Rows are points. Each copy is the shape, with its points in the same order, turned, moved and blurred by noise. Is it also mirrored, or only turned?
(in the rows, 128 means zero)

Shape:
array([[104, 146],
       [164, 117],
       [186, 106],
       [182, 115],
       [ 86, 106],
       [130, 128],
       [178, 106],
       [ 67, 133]])
Copy 1:
array([[151, 163],
       [102, 120],
       [ 88, 101],
       [ 87, 101],
       [181, 135],
       [132, 142],
       [ 95, 102],
       [195, 171]])
Copy 1 is: mirrored
Copy 2:
array([[148, 171],
       [ 92, 134],
       [ 73, 120],
       [ 75, 128],
       [172, 134],
       [126, 150],
       [ 83, 121],
       [188, 164]])
Copy 2 is: mirrored

Shape:
array([[112, 165, 105],
       [135,  94, 166],
       [157, 150, 149],
       [ 91, 191, 121],
       [148, 127, 135],
       [144,  92, 190]])
Copy 1:
array([[ 95, 144, 118],
       [154,  90, 157],
       [137, 153, 157],
       [ 64, 149, 137],
       [147, 131, 141],
       [169,  87, 186]])
Copy 1 is: only turned
Copy 2:
array([[130, 156, 152],
       [141,  67, 120],
       [173, 112, 148],
       [119, 160, 186],
       [155, 108, 125],
       [154,  44, 134]])
Copy 2 is: only turned
Copy 3:
array([[140, 173, 162],
       [106,  87, 138],
       [155, 112, 167],
       [126, 183, 196],
       [142, 116, 144],
       [106,  62, 146]])
Copy 3 is: only turned
Copy 4:
array([[162, 110, 120],
       [ 81,  99, 171],
       [138,  74, 167],
       [186, 135, 134],
       [119,  80, 148],
       [ 75,  94, 196]])
Copy 4 is: only turned

Shape:
array([[ 78,  96, 124, 157, 103, 130],
       [125, 119, 123, 139, 150, 118],
       [181,  99, 121,  76, 111, 159],
       [161, 146, 184, 131, 185, 103],
       [125,  94,  97, 161, 135, 198],
       [ 76, 214, 114, 179, 151,  97],
       [173, 113, 114, 154, 101,  74],
       [ 53, 150, 104, 130, 126, 133],
       [135, 157, 123,  96, 130, 107],
       [197, 146, 137,  69, 158, 111],
       [129, 144, 118, 116, 145, 150],
       [158, 166, 144, 143, 107, 114]])
Copy 1:
array([[174,  91, 164, 149, 122, 134],
       [126, 104, 122, 109, 132, 142],
       [124, 169,  62, 148,  98, 120],
       [ 99, 122, 100,  33, 130, 123],
       [156, 117, 109, 143, 107, 204],
       [ 90, 106, 207,  97, 203, 154],
       [158, 113,  85, 127, 183, 111],
       [107,  98, 199, 145, 125, 139],
       [ 90, 139, 126, 124, 141, 102],
       [ 71, 152,  73, 106, 130,  96],
       [ 98, 136, 133, 123, 125, 148],
       [131, 170, 126, 110, 163, 124]])
Copy 1 is: only turned
Copy 2:
array([[158, 120, 133, 129, 172, 157],
       [107, 115, 122, 172, 149, 134],
       [115,  99,  69, 131, 112,  63],
       [ 65, 160, 173, 172,  93, 114],
       [129,  63,  87, 132, 127, 166],
       [138, 207, 118, 204, 144, 212],
       [157, 104, 144, 212, 139,  93],
       [140, 160,  95, 137, 178, 173],
       [116, 179, 103, 162, 131,  96],
       [ 63, 148, 110, 173,  91,  58],
       [ 98, 133,  93, 152, 126, 134],
       [145, 157, 124, 170,  90, 114]])
Copy 2 is: mirrored
Copy 3:
array([[105, 105, 109, 188, 165, 162],
       [ 96, 134, 116, 132, 137, 132],
       [ 85,  60, 166,  89, 115, 129],
       [149, 170, 132,  80, 128, 124],
       [ 81,  99, 160, 177, 160,  87],
       [103, 219, 111, 196,  94, 157],
       [111,  95,  66, 122,  90, 132],
       [ 70, 153, 140, 190, 143, 181],
       [ 86, 137, 138, 111, 101, 167],
       [ 94, 131, 153,  46,  88, 133],
       [ 85, 138, 161, 136, 122, 133],
       [131, 128, 128, 137,  77, 140]])
Copy 3 is: mirrored
